Every row gives one point. Each table stands for the endless flat space through its points: a line for two points, a plane for three, and so on. The two share one point or none. Which?

First (2 x 4):
[[ -9  13 -11  -4]
 [  1  -7   9  11]]
Second (3 x 4):
[[-10 -13   7   1]
 [ -2 -12  -1   4]
 [-12  -8   6   1]]
They share: no point

First (4 x 8):
[[ 31  -9   5  19   9   9  11  10]
 [ 23  -6  -4   7  21   6   0   1]
 [ 10  12 -18  -5   8  -2 -26 -33]
 [ 22  -4  -8   1  28  10   2   1]]
Second (3 x 8):
[[ 12  11  10  29  -8  18   6  13]
 [ 36 -17  10  23  14 -12 -32 -19]
 [  9   7   4  23  -4  15   7  11]]
They share: no point

First (3 x 11):
[[ 17  14   4   0 -20   6  -2 -11 -26  13 -17]
 [ 10  28  -3 -16 -30 -22 -20   0 -21  30 -37]
 [ 20  -4  19  12 -14  -6  -8 -14 -11   4  -5]]
Second (6 x 11):
[[ 34   1   6  19  -8  -9 -25  19 -37  -9 -24]
 [ 43   0  20  20 -33 -11 -28  28 -31   8 -32]
 [  3  -6   6  -8 -23  25  -2 -20  -9  42 -46]
 [ 10  15  18  -2 -30  11  -5 -22 -22  35 -37]
 [ 13  13  -9  -2   2  -7  -6 -16 -24 -13 -14]
 [ -3  26  -2 -18 -19   7   9 -38 -15  28 -21]]
They share: no point

First (3 x 14):
[[-26  19  -2 -22 -14 -28 -35   7  36  -9  -8 -16 -13   2]
 [-41 -11  10   3  -4 -28 -22 -26  15 -10 -33 -19  -8 -26]
 [ -6   7  34 -12 -10  -2  -9 -27  12 -25 -18  14  15 -30]]
Second (6 x 14):
[[ -8  -1  27   0 -12   7 -24 -23  23   3 -10  -9 -25 -36]
 [-34  -6  30 -36 -20  23   1  -9  40 -24 -18  21 -36 -36]
 [-15  17  -1 -29 -18 -24 -30 -18  38 -11 -10  -9 -16 -41]
 [-46  25  22 -50  -9 -39 -27   2  40 -59 -34  17   6 -13]
 [-34  33  18 -30   1 -56 -19  -9  21 -52 -26   7  17 -14]
 [  9   2 -19 -11 -21  -1 -14 -18  25  21   0 -11   1 -25]]
They share: no point

First (5 x 20):
[[-22 -16 -20 -14  -6   2  -4  43 -10 -45  18  25 -10 -12 -10  23 -26   0
    2  32]
 [-34  -7 -27   0  18   6   6  21 -12 -45   1  30 -14  -8  12  24 -10  14
   -5  14]
 [-29  -9 -18   1  17  -9   5  15   2 -45  10  39  -2 -24  15  23   4  20
  -19   1]
 [ -6  -9  -6   3  -6  -7   2  22   4 -28   9  19   6  -6  12  26  -4  14
  -16  15]
 [  5 -18  -7  -9 -28   6 -11  48  -8 -24  12   2   2  10 -12  23 -40  -5
    8  49]]
Second (6 x 20):
[[ 23  30  -5  57 -16  12 -21  38 -24  -7  -4  30  26 -13  34  26  28 -29
   12  52]
 [ 29   4  -9  18 -12  12  -8  20 -29 -25 -22   1   6  -8  27  21  10  -1
  -19  50]
 [ -1  33 -12  26 -20   0  13  24  16  27   4  14  19  -2  47   2  17 -23
   15  37]
 [ 19  -9 -16  11   1  -2 -23  12 -28 -42 -29  -2   7   9   0  32  -6  14
  -30  35]
 [ 41 -22  -9  -8 -10  15  -8   7 -44 -50 -39 -18 -13  -8  13  25  -6  24
  -47  48]
 [ -3  57 -28  48  -7 -16   0  22  11  24  -7  11  33  16  41   5  34 -40
   19  47]]
They share: no point

First (6 x 24):
[[-28  28  25 -15 -13  -4  -9  27   6   0 -30  34  -5  39 -28  27  15 -14
  -19  17   7  10  19 -18]
 [-32  -9  11  -3  13   7 -14 -14  12  -8 -26  16   0   6 -16  12 -16 -13
    1  16  11  -4 -15  -6]
 [-24   6  13  19  30   7 -30 -14  -9  17  -6  33 -25 -16 -31   0 -33   5
   20  32  40   6 -24  15]
 [-13 -30   0  37  34  14 -19 -28  13   9  -2  15 -12  -5  -7  -9  -4  -9
   34   5  32  28  23  39]
 [-17 -14   6  15  18   6 -13  -8  19   1 -14  13 -10  11 -13   9  -4 -13
   10   5  20  14  15  15]
 [-14  -1  22  28  13   1 -10  15  21  11  -7  34 -17  19 -32  21  10  -8
    2  14  28  26  29  25]]
Second (6 x 24):
[[-22  16   8 -18  -4   0 -25  41  34  11 -19  23 -23   2 -14  15 -16 -14
    1  27  17  11   3  -8]
 [-22  -7  34  11   2  21 -32  10   3  10  -5  16   6  32 -15  -9  -1   9
  -32  -5  10  29 -22  23]
 [-33   8  29  12   8  32 -34  36  10   7  -9  22   3   7 -14   8  -4  22
  -28  11   7  19 -22  30]
 [ -6  -9  -5 -14  -4 -23  -4   4  18  22 -34  16 -25  30  -9   2  -6 -25
   14  11   5   4   6 -16]
 [ -5  11  22 -34 -15 -20 -33   1  31   4   1  10 -22  34 -29  -8 -19 -51
   -4   8  47  35  15 -34]
 [-30  29   8 -13  11   4 -24  29  22  -1 -12  17 -21  -3 -29  26 -15 -12
    8  28  33   7  10  -8]]
They share: no point

First (7 x 24):
[[ 23   9   1  34 -11  -7  15 -19 -26  -7  -9  16  15  -5   8 -26 -13  12
  -19  17   1   8  21  -1]
 [-12  -6 -12  23 -16 -24  15 -28  21   0  -5  -3  -7 -29   3  -4 -27   6
   -9   8 -18  -3  -4   1]
 [ 33   3 -22  22  -9 -21 -28 -10 -21  25   6  -9   9   6  -2 -10  -7  25
  -19  27  12   3  38   6]
 [ 24  -5 -20  25   6 -20 -33 -10  -3  11  -4 -38 -10  -3 -10   0 -25  30
  -15  37  -2 -19  22  36]
 [  8  41 -32   0  -3 -10  -9   1  -1  10  13   3  14  11  27  -4  19   5
  -14  35  14   7 -23   9]
 [  7  -6  -5   6  -7 -23  -7 -31  10   8  -6 -27 -12  -1  -3  -6 -23  24
  -23  20 -11 -10  23  30]
 [ 44  -1  -5  37  -1  -9 -17 -13 -42  13   3  -2   6  -1 -10 -29 -19  26
  -29  27  11  -1  52   7]]
Second (5 x 24):
[[ -4  26 -13  26   6   5 -16 -27 -20  -7  -3  -6  17 -12  18  12   7  14
  -13 -11 -12   0  17  21]
 [  9  19 -22  14  -8 -22  -4 -21  11   4 -11 -26  -2  -2  12   4 -12  17
  -25  27 -12 -26   4  24]
 [  0  17  -1  42  10  -1 -17 -11  -8 -17  -9  -7  -2  -3  26  -6  -6  11
    0  -5   5   1   4  12]
 [  6  18   2  46   9  -3 -22 -10  -4 -22 -18 -22  -6   7  28  -5 -15  13
   -5  -1  10  -7  -6  19]
 [  1  11  -7  28  -3   1 -23 -13 -19 -10   2   2  13 -11  16  -5  -1   3
   -2 -11   7  19   4   2]]
They share: no point

First (6 x 24):
[[-18 -16   1   8  -4  19 -13  13  14  52   1  -7   9 -25  12  19  32  37
   16   2  17  12  40 -18]
 [-17 -10  -5  23 -14  13 -17 -50 -22  -4   1  12 -15   3  -6   0  18  10
  -18  21  15 -13   7  -6]
 [-19 -26   7   5   5  32 -10   8  32  39  13   0  14 -12  27  30  28  33
   22  26  23  28  24 -15]
 [ -6  -4  35  18 -30  -8  -6   7  49   0  25 -17  33   9  20  16  10  12
   21  22   7  48  -3 -31]
 [ 11  17   4  29 -24 -26 -18 -23  -1 -15   4   4  12  13 -12 -16  -8 -17
    8   1  -8   4  13 -27]
 [ 10  12  -1  26 -19 -19 -17 -17  -7  -1   1   1   6   6 -11 -14   0  -9
    7  -3  -9  -5  22 -26]]
Second (7 x 24):
[[ 16 -27  -3   6 -24  23   5 -16   1  19  15  17  10  -7   9   3  26  30
   29   3  28  34  12 -19]
 [ -4   1  -1   2 -33  17 -20 -11  12  24  -4 -28   8  10   2  -7  34  17
   28  14   3  15  -1 -44]
 [ 12   4  22  30  11  -6   1   4  21  16 -12  16  10  14 -18 -12  38   9
    6  21  20  30  39 -11]
 [-11   4  -8  28 -21  16 -26 -41 -22 -13   0  24  45 -27  40   4  -5  17
   -6  10   4   7   1 -17]
 [ 10 -15 -10   7 -35 -23 -35 -26  10 -10  50   5  23   5  17   7   7  33
    0  31  33  48 -19 -32]
 [ -4 -34  -5 -29 -51  20 -14 -27  11  20  38 -35  -1 -13  13  24   5  21
   38  14  16  23 -19 -37]
 [-16  21  14   4 -20   9 -31 -40  -6   2 -13 -20  32 -24  30  12   3   2
   -2  20  -9  -3  10 -18]]
They share: no point

First (7 x 24):
[[-23 -12  32 -35  36 -14   2 -14  22  10  25   0  32  15 -33   9 -23   6
  -11 -17 -23  -9 -10 -54]
 [-23  20   4 -11 -12 -22 -22  10  14   2  -3  20   4   7 -21  -3   1  10
   -3  -5 -15  11   2 -18]
 [-25  31  11   5  -5   9 -35   6   2  37 -20   3  41  50 -31   6  -3   1
  -10  21 -11   2  42 -26]
 [-12   3   1   4  -5 -20 -30 -46  18  24   5 -15  31  21  17 -15   6  -3
  -33   1 -18  -7  11 -15]
 [ -4   5  -5  21 -28 -35 -31 -17  15   1 -11  18  -9   1  15 -28  31  15
  -30 -18 -15   5  -2  -5]
 [  7   4  -2  38 -11  -3 -24   1  19   8 -34  -1  18  35   2  -9  35  26
  -38 -21   4 -20  17  -4]
 [-22  25  -2  -8 -15 -18 -24  12  16   2  -8  14   8  11 -18   0   2  10
   -3  -2 -10   8   6 -10]]
Second (5 x 24):
[[-25  12  14   0  -7 -17 -19 -18  20  -8 -15  -4   9  20  11 -16  13   6
   -8  -4 -14   4  11  -6]
 [-12  12  15  -5 -17  -9 -26 -11  28  14 -10   1  26  14  -1 -16  -2  32
   -2  10  -2   5   3  -8]
 [  9  38  -9  13  -4 -18   0 -37  25  25 -22   5  29  28 -23  -7 -15  32
    0 -24 -19 -28 -12 -19]
 [-11  34   4  26  11 -37   7 -44  30  10 -29   8  31  24   3 -16  -1  22
   -4 -38 -30 -24   1 -20]
 [-31   1   5 -18  -5  -8 -27 -10   8 -22   0 -11 -12  21   9  -7  23 -18
  -25   0 -12  10  14  -1]]
They share: no point

First (4 x 24):
[[  8  34   2  18  -7  29  -1  18 -11  16 -33 -16   4 -18 -22 -23  37  -4
  -18   1  17   4  31  24]
 [ -2  29   1   1  -4  27  -2  10 -24  13 -35 -29   3 -17 -22 -28  34  -3
   -3  -8  17   5  28  16]
 [-30  13  41  -1 -29  -3  -2  -4  -4  -2  -6  -9  26 -15  15 -18  -8 -21
   34 -14  18 -42   7  17]
 [-18  25   5 -43   4  27 -14   2 -52  13 -39 -57  11 -21 -18 -48  22   9
   37 -20  21  -3  28  -4]]
Second (2 x 24):
[[-19  21  13   0 -15   6   9   2 -14   7 -22 -25   6 -12  -4 -23  16 -19
   15 -21  11 -13  17  18]
 [-23  11  21   4 -19  12  -1 -10 -18  -5 -20 -17  10 -12  -8 -13  16 -17
   11 -13  19 -11   9  16]]
They share: [-21  16  17   2 -17   9   4  -4 -16   1 -21 -21   8 -12  -6 -18  16 -18
  13 -17  15 -12  13  17]

First (4 x 24):
[[  4  -6  13  14  23  46 -10 -12   7  -1   1   6   5 -23 -12 -24  -8 -14
   13   0 -18  11 -46 -42]
 [ -9  -4  -7   9  10  21   7  -4  -6   8  -2  17  -1 -24 -32  -6  -3 -17
   -6  13   9  11 -24 -33]
 [-25 -11   6  16  -6   5  24  -5 -13  23   4   4   5 -16 -28   3   5 -26
  -19  14  21  23  -8  -9]
 [-35 -19   6  22 -30   1  28  -5 -31  11   6  12  -9  -2 -20   7  23 -20
  -17  14  19   3  -6 -15]]
Second (7 x 24):
[[ 10 -34 -18  14  13   6  -3 -23   0   4  11  22   4   2   0   9   7 -15
  -24  14 -39  -5 -43   2]
 [  4  -9  -3  15   3  20  -6 -11 -10   0  -8  -4  -9   4 -16   0  -2 -22
   -8  34 -23 -13 -54   1]
 [-63 -20   8  25 -18  14  28 -11 -32   9  -5  14 -11 -33 -29  12  36 -53
  -14  -9  30   9  -6 -29]
 [-26 -19  19  26 -16  23  21   2  -7   9  23   6 -19 -22 -31  -2  19 -27
    1   4  14  12  -7 -19]
 [-23   4  21  -1 -26  39 -21  10 -10  11  -1  -7 -23 -16 -25 -30   2 -16
    4  18   1  16 -46 -31]
 [-22 -30  13   6 -11  26  -6   5  -3   2  17  21 -23 -19 -28 -12  26 -32
  -12   0  -6  10 -24 -22]
 [-31  -1  -6  -1 -15  14  -9 -21 -21  28 -11   5  12 -20  -2 -17   0  -8
  -15   2  -4  17 -38 -36]]
They share: no point

First (7 x 24):
[[-21 -25  17  43   2   0 -15 -24 -29   2  16  22  21   7 -37  -7  22   1
    3   1 -24  14  12 -44]
 [-22 -24  -1   7  10   6 -11   5 -18  -2 -23  21  12  -2  -4  -3 -17  22
  -22   6  15   8  17   1]
 [  2 -20 -24  -9   0  -6  11   7   6  22  -5  34  18  -9  -4  -9  -3  26
  -25   0  12  -9  13 -16]
 [-27  42  31  -4  27 -11   3  10 -56   4 -40   2 -13 -26 -50 -36 -21 -17
   -5 -31  10  -2  -2   7]
 [ -5   5  -6 -31  38 -28  -7   6  -9  10 -22  11   7 -12 -19 -15 -22  -7
  -28 -11   3  -7 -10   9]
 [-17 -23 -10   9  50 -10 -22 -19   2 -12  -1  26  29  25 -16  12  -8   1
  -35   0 -15  29  10   4]
 [ -5   4   7 -35  27 -38 -15   9 -22  16 -23  -1   0 -27 -24 -25 -20 -16
  -15  -7  -1 -23 -22  -4]]
Second (5 x 24):
[[ 11 -16   2  -1  30  -4  -7  -6 -19  -6   6  15  -5  -6 -26   8 -14  20
  -14 -23   9   8  11  -6]
 [ 15 -30 -17  -5  36  -2 -14 -17 -22  -7  16  29 -16 -32 -21  19  -3  14
   -9 -15   8  25  36  -8]
 [ 13 -10  -8  -2  21 -27 -16 -10 -21 -20  -2  28  -1   7 -18 -15   2  35
  -12 -15  -5   5   1   6]
 [-15 -10  -6  15   0  -2  -7 -32 -29   8  -4  17   9 -10 -16  -8   6 -16
  -34  29   5   8  21 -18]
 [-24 -19   4 -12   8 -20  -6   5   6  15 -11  11  38  31  -9 -29   4   7
   -6  -1 -27  -1 -34  -4]]
They share: [ -8 -18  -1  -2  16  -8  -7  -9 -12   6  -1  15  13   3 -17  -7  -2   5
 -15  -2  -5   7   0  -9]

First (6 x 24):
[[ -3 -17  13   1  25  -1  39  24 -34  29  -1 -13  11   9   0 -15  13  12
  -16 -10 -16  -5   2 -19]
 [ 30 -20  24 -32  10  29  -4  21  -3  27 -21  23  -2 -25   8  29  54 -17
  -37  -7 -37 -12  -9 -33]
 [  4 -15  14  -5  18   5  36  11 -32  24  24 -20  16   2 -15 -23  -1  24
   -4 -12   1  -3   3  -4]
 [ 38  -3  26 -30  25  13  11 -14 -26  27  32  11  30  -4 -22  -8  16  36
  -16 -32  11  -8  28  22]
 [ 28 -12  39 -18  29   8  24   5 -21  41   9   4  19  -2   4  -1  36  10
  -25 -11  -3 -13  11  -7]
 [  8 -26  14 -15  -2  18  12  34 -11  25  -2  -5 -13 -21   5  10  27 -18
  -13  15 -37  -3 -33 -44]]
Second (4 x 24):
[[  4 -32 -18  -2 -24  14  -4  -4 -16  14  -2  -3  16 -16   3 -17   6  24
  -11 -14 -24 -14  -7 -28]
 [ 44 -25  34   4  20  34  22  37 -30  45  26 -27   4 -18  -4  16  24 -18
  -38 -31 -27  -7 -18 -11]
 [ 24  -9  45 -12  36  20  34  38 -24  22  10 -14  -7  -5 -15   4  12  -9
  -25 -14 -16   2 -24 -22]
 [  0 -21  26 -32  16  42  30  21 -26   1  -6 -27 -20 -14 -32   4  24  -6
  -14   9   9   9  -2 -15]]
They share: no point

First (7 x 24):
[[  0  26 -14   6  -5 -37  -2 -15 -21  16   6  34 -32  36  -4  39   4 -46
   11  -5   7 -13 -20 -55]
 [ 24  14  17   6 -16  -9  13 -16 -17  42  -9   4 -43  18  -3   9  35 -20
  -21  21   1 -28  16 -62]
 [ 25  31  41  -6 -31 -24 -12 -19  -5  37  -3  18   5  21  -8  21   6 -23
   16  15   8  21   4 -46]
 [ 13  20  40  19  -1  -2 -12 -28   2  33 -40 -10  18  -9   4  14  -6 -23
   20   0   5  37  40 -27]
 [  5  30  -6  18  -1 -26   1 -16 -21  14 -11  22 -31  23  -2  44   8 -50
   11  -6   8  -8 -11 -49]
 [  2 -11  24  54  38  31  28   8  -3   4 -44 -28  15 -26   8 -18 -14  -2
   18 -17 -38  38  34  23]
 [ -1   4  20  -3   3 -18 -12 -20  12  33 -10   4  28  15  -4  -4 -24  -9
   28   0  -3  35  22 -27]]
Second (5 x 24):
[[-12  10  -3  -3 -11 -26 -20  10 -31  38   2  22  -8   6   1  17   7  -8
  -17 -12 -29  10 -10 -16]
 [  0   3   6   8   7 -17   0   9 -18  34 -11  10  -7   2  12   3  -3  -5
    2   3 -16  13   6 -17]
 [ 18  24  47  25   1  28  16 -24  -5 -14 -20  20   0 -10 -15  37   5 -32
    9   2 -31  18  14 -16]
 [ 20  12  27  39   3   6  24 -20  -1   8 -18  -8  -4  16 -11   1  -1 -28
   23  -8  -7  16  18 -28]
 [  0   9   8  14  -2 -10  -4 -11 -36  31  -8  29 -10 -11  -3  45 -19  -8
  -27  -6 -38  25  18 -20]]
They share: [  9   9  18  21   4  -4  10  -5 -10  19 -14   4  -5   7   0   5   0 -17
  11  -2 -14  14  10 -21]

First (6 x 24):
[[-11   5   7   8  10  -5  -7   5  25   6  12  14   6  17  45  16  18  -5
   -3 -18  15  15   0  -7]
 [ -7  -1   3 -18  36 -21  -7  47  25 -16  12 -12  -4   7  15  22  -2  -1
  -21 -16  17 -11 -24 -15]
 [-30  17  41 -29  23 -10  11  56   4 -20  -9  19 -11 -21   0  10 -13   0
  -30  -5  -2  -4  18  -8]
 [-47  13  32  -5  15 -12  10  27  16 -18 -14   9 -23  -9  26  21  -3  13
  -17  -1  16  19   0  -3]
 [-42  15  30   3   6   4   7   1  23  -7  -8  20 -14  -9  37  11   1   5
    7  -1  15  22   8  -4]
 [ -7  10  10   5  13 -24 -10  22   0 -11  -7 -10  12  23  20  26   5  12
  -33   6  22  17 -20  -3]]
Second (2 x 24):
[[-15  24  18 -15   0  -3  -5  31  21  12   5   8  15  12  20  16  19  -9
  -26 -24  28   9   2 -17]
 [  0   9  18   0  25   2 -15  16  -4 -13  -5  18   5  -8  25  -4  -6  -9
   -6   6   3   4  -3  -7]]
They share: no point

First (4 x 24):
[[ 19  36  -6 -23 -19  -7 -12  11   5  -4  23  30  -5 -19 -19  -4   1 -23
   27 -33 -10 -39 -26 -19]
 [ 20  18 -19   4 -18 -11 -18  11  16  14  18   1  -4  -8 -20 -15  -3 -18
    8  -7  -8 -13   1   4]
 [ 17  -2 -30  25 -18 -13 -29  10  25  31   8 -25  -3   3 -18 -24  -6 -10
  -12  20  -4  12  25  24]
 [ 18  27  -9 -17 -20  -6 -19  11   9   1  18  21  -4 -15 -17  -8   0 -19
   19 -22 -10 -30 -18 -13]]
Second (6 x 24):
[[  5   2 -26 -13 -28 -12  -4   9   0  -3  -9 -12   5 -28 -39 -19 -23 -39
    1 -20  15  -8 -17 -11]
 [ 21  42  -2  12  22  18 -22   4  21  39  41  47 -32  42   1  -4  21 -10
   20 -18 -19 -47  32   3]
 [ 14  12   0   3  -5  16 -22 -24 -15  22  26   4 -20   8 -34 -19 -14 -30
  -29 -30  13  -6  12 -17]
 [  0  31 -30  10   3  16  -2  37  32  28   5  24 -18  20 -12 -14  -4 -36
   35 -20   1 -42  23  -8]
 [-11  -2 -26 -11 -24   0  -8  11   2   9 -13  -2  15 -36 -31 -29 -11 -61
    3 -32  23  10 -11  -3]
 [ -1  10 -18 -32 -30 -36 -27  -7 -10   4   4   9  18 -48 -20  -9  17 -27
    8  -9   3  14 -33  24]]
They share: no point

First (6 x 24):
[[ 18  -1 -13  33  -8  21  13  31 -10  14  28  -6  -4  16   5   4  19  32
  -39  16 -12   9  23  51]
 [ 16  -3 -20  27 -11  23   5  32  -1  -2  26   0  -7   8  -1   0  20  33
  -34  18 -17  -2  25  41]
 [ -6 -23 -24  -6  19   6   4   8 -14  -8  16 -28 -10  17   0   5 -25  18
   10 -10  36   9  15   7]
 [-20 -17 -35 -17   9  17 -11   9   3 -33  16 -13 -19  -2 -15  -9 -31  22
   12  -7  25  -8  24 -13]
 [ -7 -18 -37  -7 -12  26 -29   9 -28 -12  34  12 -39 -20 -33 -33 -22  61
  -41  29   8  -7  23  25]
 [ -5 -40  -2  11  -3 -12  27 -12  17 -14  -4 -36  30  48   1  21 -11  -8
   36   1   7  -6  -9  -5]]
Second (5 x 24):
[[-16  -3 -25  21   3   0   6   7   2 -25 -16   1  13   5   7 -25 -15  11
    9  16  25 -16  16  -3]
 [-22 -22 -14  -3  -3  11   6  -2  -3 -11  28 -24  -4  27 -22  13 -23  11
    8  -9   6   9  17   0]
 [ 20 -38 -21  -1  39   4 -21  39  -6 -20  33 -50  19   7 -22  27 -12   1
  -34 -20  19  -6  53  -6]
 [-46   2 -22 -17 -27  41  33 -23   3  11  19  -7 -34  51  -2   2 -25   4
   35   4  -8  27   4  14]
 [-37  -6 -20 -14 -18  33  24 -15   1   5  23 -14 -25  44  -8   7 -24   5
   25  -1  -4  22  10  10]]
They share: no point

First (3 x 24):
[[ 28   9  32  28   1 -12  33  -6  15  19 -11  19   0  -3 -14   1  26  28
  -16  19   9 -11  -3  -5]
 [ 10  18  47  31  16 -12  42  -9  -3  19 -26   1   9   3 -23 -11  17  28
  -25  10  -3 -14 -21   7]
 [ 27   5  26  24  -5  -7  28  -6  10  16  -9  17  -1  -4 -11  -1  24  24
  -11  17   4 -11   0   0]]
Second (3 x 24):
[[ 15 -18  17   9   6  -5  39 -11  -6   8 -14  -1 -16  18 -10  -5  23  28
    8  12  -2  -8 -10  26]
 [ 21   9  20  21 -21   7  12  -5  -6  11  -8  11   8 -15  -7 -11  14  10
  -10   9 -14 -14   5   8]
 [ 25   1  14  11  -9   1  18 -11   4  19 -14  13  -2  -3  -3  -3  14  16
    2  19  -4 -22  -5  18]]
They share: [ 19   0  19  17 -12   3  21  -7  -6  10 -10   7   0  -4  -8  -9  17  16
  -4  10 -10 -12   0  14]

First (5 x 24):
[[ 15  14  24  11 -21  12  26  19  -6  10 -21  -7  21 -16   0  -3  -9 -13
    2  -7   0   1  -6  23]
 [ 19 -46  25 -19  12   4  -6 -13 -29 -42 -35  -7 -38  -3  -2  12   2 -32
  -15   4  -6   6  -8  17]
 [ 25  -4  10  -4 -13  12   6  12   7 -21  -4  11  -3 -17 -16 -22 -12  -6
    8 -12  11  22   0  26]
 [  9  14  -1  -7 -36 -12  -2  19   9 -14   9  29 -12  -3 -36 -32 -24  18
   -7 -18  30   4  22  -1]
 [ -1  24   5  -6 -44 -16   4  20   2   3   2  21  -6   4 -32 -25 -27  19
  -13 -17  25 -13  24 -10]]
Second (7 x 24):
[[ 12 -13  26  21  -8  10  -3  51  -9 -28 -23  -1   6 -11 -13   1   5  11
  -22 -27  21 -24 -16   3]
 [ 12  -2  23   2  -8  34  -8  30 -38 -26 -11   6   2 -23 -25  34   2 -30
  -34 -10  24 -12  -5  20]
 [ 13  -9  30 -13 -37  -3  14 -11  -2  -9  -9 -13 -27  13 -33  -6  11 -23
  -15   2  -8  18  -4  29]
 [-12 -34  48 -28 -25 -10   8  -9  11  -3   8  -2  -2  20  -4  -9   0 -24
  -19  14  -6 -13   6  -1]
 [ 34  11  17 -13 -39  16  -3  10 -14 -21 -22   7 -14 -14 -14  14 -15  -7
  -41   7  37 -13  -7  12]
 [  1 -15  19  -5   1  11   0   5 -26 -26  -2   2 -10  -2 -29  11  12 -29
  -12 -15 -11  10   9  25]
 [ 18   6   2  -8   4  30 -18  16 -38 -45  -4  19   1 -18 -21  31   1 -14
  -37 -19  13 -12  14  18]]
They share: [ 14 -12  16  -6 -12  -2   3   6 -13 -21 -18   6 -16  -6 -13  -4  -8 -11
 -11  -5   9   3   3  11]

First (4 x 24):
[[  4  -8  32   3 -33 -15  16  10  -8   5 -14  -5  22  22  -8  20  16 -15
   25  11 -27  16  20 -14]
 [ -4 -10  27  -4 -26 -22  13  13 -14   5 -15 -12  22  15 -11  17  22 -17
   19  10 -27  18  17  -2]
 [ 22  -3  30  18 -37  28  23 -23  -3   4 -13  28  17  25  -4  18 -22 -11
   29  26 -22   8   4 -34]
 [ 10   6  -1 -26  -8   5 -22 -13 -30 -20   2  13 -10   3   3   5 -12 -57
    9   5   5 -11  -4  -3]]
Second (6 x 24):
[[  9 -13   4  -2  -7  17  13  -3 -32  -2 -21  -1  19  11  -2   9  -2 -32
    0  10  -6  16   9  -4]
 [-21 -13  24   8 -23 -12  34   6  -5  17 -27  22   5  33 -21  25 -19  -7
   14  16   2  -9  -5   4]
 [-13  -1 -13 -22 -11  22  17  11  -8  19  -4   9 -22   1  -4  20 -19 -44
   18  31 -23  16  12 -26]
 [  9 -27  23  16  -6 -12  34  -3 -34   5 -19  27  20  25  -5   4   9   4
    0  17  -1   7  -6  21]
 [ 11  -3   3 -14 -14  11  11 -14 -13   8  17  30 -18 -15   0   4   4 -19
   30  47 -51  24  -6 -17]
 [  8   4  24 -30 -22  17   3 -27 -40  22   8   2  33  13  15 -16 -13 -27
    3  39 -14  24  22   6]]
They share: [  4  -6  17  -2 -20   8  11 -13 -18   1 -13  10  14   9  -9  11  -6 -21
  15  20 -19  10  -1  -6]

First (7 x 24):
[[ 11 -12   2   7  12 -12  -8   8 -19   6 -19 -22 -48 -27  14 -25  16   4
   -9  13 -22  -2 -16  -8]
 [-29   6   4 -32  -7  13  15 -17  34 -15 -15  -1 -18 -12  38  40  34 -23
   -3  13  18  18 -17  30]
 [ -3 -36 -22   4   3 -19 -43  23   6  -1  -7  -7 -30  -2  12 -16 -18  27
  -21   5 -28   0 -21 -10]
 [ -7  -5  -3 -28   3  -7   1  12  21 -13  -4  18   6   6  27  40  21  -7
  -26 -21  -7  -1 -13  -2]
 [-17   3  19 -23   2   5  24  -8  18 -10 -29   0 -13 -21  30  31  49 -23
  -16  -4   9  -1 -22   8]
 [-17 -26  26 -17  31   9   2  -4  11  11 -20  20 -15  11  -7 -13  17 -12
  -56  -5   0 -15 -53   2]
 [-47  -5  13 -14   2  20   3 -24  39   2 -29  -2 -35 -24  26  10  30 -23
  -11  31  27  10 -40  34]]
Second (7 x 24):
[[-10 -14  31 -19   5  12   7  19  14  -7 -13 -13 -40   1  10 -10 -17 -32
  -35  11   5 -12 -30  19]
 [-15  -5 -24 -15 -10 -12  -5   1  15   6 -10   9 -28   3  15  24  33  -4
  -37  -1 -25   2  -6   7]
 [-17  13  22 -40  16   1  11  -8  16  -3 -36  -5 -38 -28  -4 -10   9 -27
  -27  14  35 -27 -20  24]
 [ -8   6  -6 -52   7 -13  -4 -20  31 -16 -29 -13 -39 -10   4  11  44  -6
  -49  35   9 -34 -22  42]
 [-32  -8  -1 -16   4  11  12   5   3   4 -11   2 -33  -8   6   4   7 -18
  -34  -4   0  13 -19  18]
 [-21  -7 -17  -1 -22  -2  16  17  35  36  -2  11 -45  -3   8  19  16 -27
  -47  14  -5   3  10  13]
 [ 19  -5  18  -8  -5 -19 -17  22  16  -2 -13   3 -22   9  23   7   2 -17
  -16  -4 -23 -25 -13 -21]]
They share: no point
